Each point is reached from the start by the listed moves, each made once or not at all, plus a little noise. Say if it took an odd or an even number of moves. Then give how often each move was made.

Moves:
(1): [+0.47, -0.26]
(2): [+0.17, +0.65]
Start: [+0.00, -0.09]
Points:
[+0.63, +0.29] -> even (1, 1)
[+0.01, -0.11] -> even (0, 0)

Moves:
(1): [+0.67, -0.29, -0.03, -0.37, -0.08, -0.15, +0.00, -0.10, +0.15, +0.02, +0.28, +0.09, -0.42]
(2): [+0.21, +0.74, +0.05, +0.06, +0.11, -0.08, -0.21, +0.35, -0.07, -0.12, -0.07, +0.16, -0.12]
(3): [+0.02, +0.20, +0.83, +0.24, +0.04, -0.05, +0.12, +0.05, +0.15, +0.28, +0.53, +0.19, -0.14]
(4): [+0.33, -0.05, -0.24, +0.62, -0.18, -0.18, +0.13, -0.23, -0.20, -0.13, +0.00, +0.03, +0.27]
(5): [+0.22, -0.06, -0.08, +0.07, +0.68, -0.10, +0.22, +0.19, +0.15, -0.07, +0.20, -0.35, +0.27]
(6): [+0.12, +0.07, +0.05, +0.08, +0.07, +0.36, +0.06, +0.01, -0.20, +0.32, -0.16, +0.01, -0.09]
(7): [+0.03, +0.07, +0.01, -0.08, +0.08, +0.02, +0.51, -0.10, +0.07, +0.02, -0.09, +0.22, -0.04]
(8): [+0.09, -0.34, +0.05, +0.39, -0.10, +0.03, +0.02, +0.73, +0.05, -0.07, -0.32, +0.13, -0.32]
(9): [+0.05, +0.34, -0.20, +0.19, -0.29, +0.39, -0.06, -0.10, +0.80, -0.11, -0.12, -0.03, +0.02]
(10): [-0.14, +0.08, -0.24, +0.09, -0.03, -0.38, +0.00, +0.14, +0.17, +0.55, -0.17, -0.10, -0.04]
(11): [-0.09, +0.17, -0.44, +0.08, -0.23, +0.24, +0.05, +0.18, -0.12, +0.11, +0.56, +0.24, +0.08]
Start: [-0.31, +0.61, +0.10, +0.26, -0.43, +0.32, +0.13, -0.02, +0.19, -0.31, -0.34, -0.06, +0.47]
Points:
[+0.19, +0.99, -0.27, +1.15, -0.82, +0.86, +0.27, -0.36, +0.61, -0.25, -0.61, -0.04, +0.65] -> odd (0, 0, 0, 1, 0, 1, 0, 0, 1, 0, 0)
[+0.70, +1.32, -0.59, +0.29, +0.07, +0.22, +0.22, +0.76, +0.26, +0.50, +0.28, -0.02, +0.16] -> even (1, 1, 0, 0, 1, 1, 0, 0, 0, 1, 1)
[+0.15, +1.60, -0.32, +0.46, +0.29, +0.76, +0.76, +0.64, +0.02, -0.08, +0.09, +0.21, +0.58] -> odd (0, 1, 0, 0, 1, 1, 1, 0, 0, 0, 1)
